Every row gives one point. Examples show where two turns around zero, p and q, send a point. Where does a point land after both, in the order given? Backwards means that the second turn is done in reverse. Each puzzle has new turns, and all numbers are rounded.

Turn p:
[ 11  12 -22] => [25  9 -6]
[-21   2  43] => [-47   7   9]
[ 8 -7  9] => [-3 -5 13]
[  2  -6 -30] => [ 24 -11 -15]
Turn q:
[ -8 -48  13] => [-20 -26  38]
[-2 19 15] => [ 6 24  1]
[ -5  19 -14] => [ -1   8 -23]
[ 16  10 -13] => [ 16  -5 -15]
Where do these land?
q, then p backwards: [ 0 18  8] => [ 2 19 -5]
q, then p: [-21  14 -38] => [ 19 -12 -40]
p, then q: [ 11 -26  25] => [-17   5  33]
p, then q: [27  4 -8] => [25  5 12]
q, then p backwards: [-17 -10  13] => [ 2  2 23]

Turn p:
[ -1 -12  18   7] => [18 -8  0 12]
[-12  17 -22  25] => [-28 -10 -25   1]
[  3 -28  -4  11] => [ 22 -12 -14 -12]
[ -6   9  19 -48] => [-1 11 51  0]
[ 16  13 -11   6] => [-10  18 -13  -2]
Turn q:
[-16   8  25 -25] => [-33  13  18   0]
[-19 -11 -12  35] => [ 10 -32 -13  24]
[ 20  22  17 -18] => [ 0 35 16 -6]
[ 21 -16  -9   9] => [ 24  -9   0 -14]
[ -6  -3 -21  -2] => [ -1  -6 -21  -5]
Where do these land?
q, then p: [ 15 -15  35  -3] => [22  4 22 27]
p, then q: [ 3 16  2 12] => [  2  -6 -13  15]
q, then p: [-19   2 -23  14] => [ -2 -10 -23 -22]
q, then p: [ 24 -22 -19 -30] => [ -5  18  37 -25]
p, then q: [-23  19   5   6] => [ -7 -26   3  14]

Turn p:
[  4 -10   3  -5  13  15] => [ -1  -6 -11  -5   6  18]
[  5   2 -16 -13  11 -48] => [  6  33 -19 -16  -6 -33]
[ -1   0  47 -11   5  12] => [ -3 -21  19 -32  21  13]
[ 7 13 -8 -2 -3  5] => [ 11   4   5   4 -11   5]
[ -9  -2  -3  -1 -36  15] => [ -7 -28  13  14 -21  -6]
[-18   1 -14  17   9   4] => [-17  14   0  19   2   6]
[ 11  -4 -10  15   0  -3] => [10  3 -7 16  6 -4]
Turn q:
[-25   0  18  13  -5  16] => [-27  -2  23  -7  -8   5]
[ 21  17   1  23 -19  -9] => [ 10  14  -3  -2 -29 -23]
[-18 -28  11   6  18  33] => [-28 -14  15  19   0  34]
[  5  14 -29  -7  -6 -25] => [ 13  -1 -29 -12  10 -24]
[  8  -9  -8  -6 -11  -6] => [ 14 -12  -6  -3  -4  -1]
[11 23 -7  5 -1 -3] => [  3  20 -12  -5  -5 -11]
[  2  -8   9 -32  11   8] => [13  0  7 -2 21 26]
[ -3  -9   4  -2  13 -14] => [ 2 -6  5 13 15 -6]
Where do these land?
p, then q: [ 14  13   7 -10   3   5] => [16  8  2 -2 -4 14]
p, then q: [ 8  8  2 23 37 -7] => [-13  39 -13   9   9   4]
p, then q: [  2 -24   5   0  -8  10] => [ -5 -22  -7  13   3   5]
q, then p: [-21   1  21  -3 -26 -20] => [ -2 -10  -5 -38  11 -17]
q, then p: [-4 31  4  5  6 12] => [ -5  15  22  -8 -19   4]
q, then p backwards: [ 29 -13 -16 -24 -10   7] => [ 37  -3  -8 -13   8  18]
q, then p: [ -4   5 -29  20  14  -8] => [-15  23  -9  21  -8 -15]
q, then p: [ -4 -16  -7   9  -7   8] => [-11 -15  -7  10  -1  -5]
q, then p: [-20  -6  14 -21  -8  -7] => [ -4  -7 -10 -27  13  11]

Turn p:
[  5   8   4  -5  -6   7   4 -11] => [ 0  9  2 -9 -9  3  9 -2]
[  5 -11  -7  22   0   1 -31   7] => [ 11   4  -2  21   9  21 -25  -1]
[  5 -21  -5  -4  -3  -1   8  -3] => [ -4 -19  -2   4  -9   7   4  -5]
[ 4  6 -5 -4  5 -8 11  7] => [  6  -5  -3   2   3 -14   9   0]
[-3 -9  4  3  7  4 10  2] => [ -6 -10   7  -2   5  -1   2  -8]
[ 3  2  8 -8 -4  1  1  7] => [ 0 -1  6 -2  1  0  7 11]
[-9  5 -5  6 -3 -1  2  7] => [-7  5 -5  7  8 -5  0  0]
[ 3  9 -2  0 11  2  1  7] => [ 9  1  0 -4 12 -6  3 -1]
[  0   7  17   4  -5   0  12 -16] => [ -7  11  16  -8 -14  -6   5  -7]
[ -1   1  -2  -8   1  -7 -20  -5] => [  8   2  -8  -5  -6   4 -15  11]
[-12   3  -6  -7  -3   2   1  -2] => [-10   2 -11  -6   1  -2   0   3]
Turn q:
[-15   0   6  -3  -5   3  11  -1] => [ -8  -1   4  -8 -12   1  11  -2]
[-12  -1   1  -3   2  -4  -7   1] => [ -6  -3   0 -11   0   3  -4   4]
[  4  -5   6   0   6 -10   2   3] => [ 8 -3  1 -4  3 -8  1  8]
[  5   3   1  -7 -10  -8  -1   2] => [  7   2  -1  -1 -10  -4  -9  -2]
[  2  -3  -5  -3   5  -7   3 -10] => [ 4 -1 -6 -7  6 -6  2 -7]
[ 1 -3 -2 -3  1  4 -4 -5] => [ 0 -3  1  0  4  3 -2 -6]
[ 5 12  5  8 -3 -9 -3 -4] => [ -5   9  -1   4   0 -14  -7   3]
[  1   2 -14   2   7  -9   4   4] => [  6   7 -15  -4   5   2   2   4]
[ 4 -1  5 -3  4 48 -4  9] => [-6 -1 27 22  6 32  9 -7]
[ 6 -5 -4 13 -8 -7 -1  0] => [  0  -6 -12  10  -2  -8  -3   4]
Where do these land?
q, then p: [ -6   6   9 -15   4  -8  -2 -15] => [  2  -2   0 -16 -14  -6  -5  13]
p, then q backwards: [  7  -9  -1 -13  -5   7   9  -6] => [-14 -12  -1  -4  -4   4  10   2]
p, then q: [-5 10  2 -1 12  2  1 -5] => [  6   6   3 -11   4  -3  -7  -4]
p, then q backwards: [  1 -10 -11  -3  -4   4  -4   8] => [ -1 -10 -11   8   0   5  -4   5]
p, then q: [-1 -1  4  9 -5  2 -3  3] => [-9  3  4  3  3 -1  1  4]
p, then q: [ -8  10  -5  28  -4 -10  -6   1] => [-19  12  -8   4  13 -13 -12   6]
q, then p backwards: [  8   4   8 -12   2   2  -7   5] => [ 6  1 13  7  7 -2 -9 -2]
q, then p: [  8   2 -14   7   3  -5  11   4] => [ 10   3 -10   7   3  -6   9 -11]
q, then p backwards: [ 5 10 -3 -8  0  9 -3  1] => [ 3  2  4 12 -2  6 -7 -5]
p, then q: [ -1 -28   5  14  -5  -1  -4   1] => [-20 -21   7  10   4   3   1   3]
p, then q: [-6  6  4 -5  2 -2 10  3] => [  4   1  -2 -12  -4  -5   3   4]

Turn p:
[ -2  -9  -6  -7 -15  13  -7  11 -11] => [ 19  -1 -11   1  -4   2   0  -4 -18]
[ 2 11 -3 19 -9  4 -3 11  1] => [ 13   9   1  -4  -9 -12 -13   1   8]
[  6 -11  -5  -3   0   3   6   9 -10] => [  9  -3   7   7  -2  -2   7   3 -13]
[-16  14  -4  -5   3 -28   5  -1  -1] => [-20  10  -8  18 -13   7   1   6  13]
[  9  19   2  -7   5 -10   5 -48  -7] => [-22  19  15 -17   5  34  13  -7  16]
[ -5  -9  -7   1  -1 -37   1  -5  22] => [-29  -8  -5   9 -19 -12  12 -13  14]
[-16  -8  -2   1   6   5   3  -8   2] => [ 3 -5 -6  9 12  4  7 -6  9]
[ 6 -7 -4 12  3  9  4  9 -2] => [ 13  -2   9   2   3 -12   1   1  -2]
[  7  -3   6   1   6  13 -14   7   7] => [  2  -4  -3 -11  13 -12  -7   0  -8]
[ 7  9 -8  0  6 12  4  9 12] => [  6  -1  -2 -11   2 -11   4  17   4]
[-4 -8 12 -8 -7 13 11  3 -2] => [ 11 -18   1   2   3  12  -5   3  -6]
[  5   3  17  -6   3   4 -14   3 -11] => [ -5   4   1  -4  10   5 -16   0 -16]
Turn q:
[ 4 -3  8 -2 -7 10 -6 -4 -3] => [ 2 -3  6 -7 -5  5  6 -9  7]
[  8 -12  -4  33  -6   9   2 -11   9] => [-11  -4   5   9  -4  28  13  18   9]
[-24  19 -10 -10  -3  10  24  -2  -2] => [-16  26   6 -14 -11 -14 -12   6 -13]
[-13  -8 -13 -11   4 -20  -6  -8 -16] => [ -4 -12 -23  -1  -8  -5 -19  -7 -11]
[ 10  -1   3 -11  -1   3   0   1  12] => [ 2  4  3 -3 15  2  4 -9  2]
[  8  20 -15  -7   1   4  -1  37   4] => [ 26   8   9 -13  18 -18  -7  21  -5]
[  9  -2  11  -1  -4 -10   8 -10  -8] => [  3   5 -10   7  -8   5  12 -12  -5]
[  8   9   8   8   4   4  -8 -10   8] => [ 3  6  7 12  0  8  0 -4 14]
[-12  -8  10  -2  -3 -13  -6   6   2] => [ -7 -11 -10   1   0 -15   6  -3   6]
[  4 -15   2   2  17   4  -6   0  -6] => [  0 -19   9   9   1   5  -2  -5  -8]
Where do these land?
p, then q backwards: [ 10   0   1  -1   0  -8  11 -15   6] => [-4 -9  8  5 -8 17 -1 -5  2]
q, then p backwards: [  1   4  13  25  -5  -2   2 -18   2] => [-13   7 -12  -3  -3 -21  17  -7  -5]
q, then p: [  5  -9 -10  18  -7  13  13 -19   2] => [ 27  -7 -11  -1   9   8 -11  10   2]
p, then q backwards: [-10   6 -14  -2  10 -12  10  10   2] => [ -7   6   9  21  -1 -12   4   2   6]
q, then p: [18  4 -6 19 -4  5  0 -4  1] => [ 17  -6   6 -12   3  -8  -8  13  -1]
q, then p: [-14   4   4 -20  13   7  -3  17 -13] => [-24   4   5   6  -7   9  -4 -16 -15]
p, then q: [-16  -6   7 -27  -9  -9 -12  28 -15] => [ 12 -19  -5 -12 -26  14 -13  26  -3]
q, then p backwards: [ -7  -2  11 -10  -4   2  -5  11  22] => [ 2 -4 -3 12 20  2 -6 -9 15]
q, then p: [  0 -13  -6  -3  13  -1 -14   2 -10] => [  2  -4   3   2   8  -5   5 -19 -13]
q, then p: [-2 11 -5 -9 -7  1 -9 -7  4] => [ -9   4 -11 -14   2  -1   2   2   2]
q, then p: [15  1  5 10  0  4  8 -7 -1] => [14 -2 10 -6  2  4 -6  7  6]

Turn p:
[ -2   8  -3 -10  -7  -9   6   6  -5  13 -14] => [ 1 -1 11 -3 -7 20 -9  2 -2  9  4]
[-13   5   5 -14 -12  17   5  -7   1   0  26] => [  6 -21 -11 -13  15   9  11  -2   3 -19  -1]
[  3  -7  -5   5   7  21   5 -19  27  23  -5] => [ 22  15   4  16  29   5  -1   7  14  -3 -12]
[  7   0 -30   2  -1  -6   4  14   2  -9 -14] => [  5  -1   8  11 -20   2   4  -2 -12  19 -19]
[ -2 -11   7  12  -8  -6   1   9  -8  -1 -11] => [ -7   3  10   9  -4  -3   0 -11  -9   4  15]
[ 18   8  -9   2   4 -10 -21   1  47  -8  -6] => [ 17  -5  10   3   1 -30 -11   7  27  25 -22]
[-11   3   8  12  10 -15  12   7 -13 -12 -11] => [-30   9   5   1  -9   2   9   0  -5   9   8]
[ -9  -1   1 -12 -11  -6  -2 -15 -14  -4   7] => [  5   1  -3 -22  -6   7   9  -6  -2  -9   8]
[-12  -4   3   3   6  -7 -25  10 -14  11  -8] => [ -4   9  -8  -9   5  -3 -18  -9 -17  15  12]
[ 17   4   7   6   6 -10  12   4  -7  -9  29] => [ -9 -12 -21   9 -18  -7   9   9  12 -12   8]
[  2 -10   8 -22   3  13  -1  -1  -9 -13  19] => [  4 -13  -8 -13   1  -9   7  13 -13 -23   1]
[  2   5   8  15   2  19   5 -10  -7   8 -13] => [ -9  16   5  11  11   8  -8  -9   2 -15  -4]
Turn q:
[  8 -23 -12   4  31 -12  -9   5  -6  -3  13] => [  0 -15  18 -20  -4  -6 -14   1  18 -25  -8]
[ -3 -11 -18  12  21   3   2  -6   7 -20  17] => [ -7   4   2 -12  -1   1  -3 -11  22 -30  10]
[ 6 14  2 -8 10 -7 15  5  4  4 -8] => [  3  -9   4   8  14  -2 -13  -9  -4   9   8]
[-11   8  21  -3  -5   8   4  14  -2   5  -2] => [  2  -3   8  12   6   9  11  14 -10  10   9]
[ -6  21   6 -13 -21   0 -16  -2   1  -3  -1] => [  1  10 -19  15  -7  13  -7  14  -6  15  -1]
[ 14 -13   6   9  11 -10   9  -5  -7 -18   3] => [ 19   4  12  -7   0 -15  -1  -6  17  -8   3]
[ -8  19  -1   6 -17  16 -18  -6  -6  11 -22] => [-12   1 -21  24 -13  -7  10   7 -20   6  -8]
[-14   8   2  -6 -12   6   0 -22  -9  10   2] => [  1  15  -6   3 -13   8   1  -5 -25   0   0]
[14 -2 12  6  0 -4  3  5 18 13  5] => [-7 -5 15  1 -1  3  4 -8 12 20 -5]
[-15  -2   1 -18 -17  14  -8 -13   5  -1 -19] => [  5   9 -20  12   6  14  11   0 -17  -3 -18]
[ -8   4   5   5 -16 -17   9  13   5   9  -8] => [-9 10  5 -1 16 -8  0 10 -6 20 -1]
[ 22 -22 -24   5  16   3   8  13  -9  -7  20] => [  2 -22   1 -35  -2 -10  -1  -6  21 -15   9]
Where do these land?
q, then p: [-11  -4 -12  18   4   6  48   3   6 -12  -3] => [-14   7 -27 -17  -3   1  24  29  20  -6  -1]
q, then p: [-7  6  5  4 14 -7 -9 -2  0  4  4] => [ -9  -5   3  -4   7 -11  -4 -12  -1  -1   6]
p, then q backwards: [  5 -13 -10   6   0  16 -12  10 -13  -8   7] => [ -2   5  -9  -3   1   7   2 -16 -14   6 -20]
q, then p: [ 16  -2  -5  -6   4  -4 -12   7   7 -12   6] => [ 17  -4   9   4   8 -12  -2   3   1  10  -8]
q, then p: [-11  12   0 -10  -2  12  17   6   0  14   1] => [ -3   6 -21   2   6   9   6   1 -13 -14   5]
q, then p backwards: [  1 -12   8   0   3   9 -12 -19   5 -14   9] => [ 14   6 -12   2 -10   1  12 -21  -6   0   1]
p, then q: [-17  -2   4  -9  -4 -13 -14  -3   9 -11  -3] => [  9  -5  11  -7   6  14 -14  -4 -12   8  -8]
p, then q: [ 36  -1 -38   8   5  -4  -4 -20 -25 -11  -3] => [  1  17 -45  11  -4 -26   1  -3  -3  29   4]
q, then p: [  5   6   8  -8 -19 -16  -6   4   4  44   2] => [  4  10   4  -5  17  28 -25  -8 -18   1  23]
q, then p: [ -8 -12  16 -11   6  -8   5   5   6  -1 -12] => [-15  12   4  11   2  -8 -13  13  -1  -6   0]
p, then q backwards: [ -4  14   8   5  -6   9  -6   2   8  17 -12] => [  1   5  -1 -12  13 -16   6   2  18  -1   2]
p, then q backwards: [ -4   8  15   2  -5   0   4   6  -6 -10   2] => [ -2   1 -11   9  11   5   0   6   4   8   6]
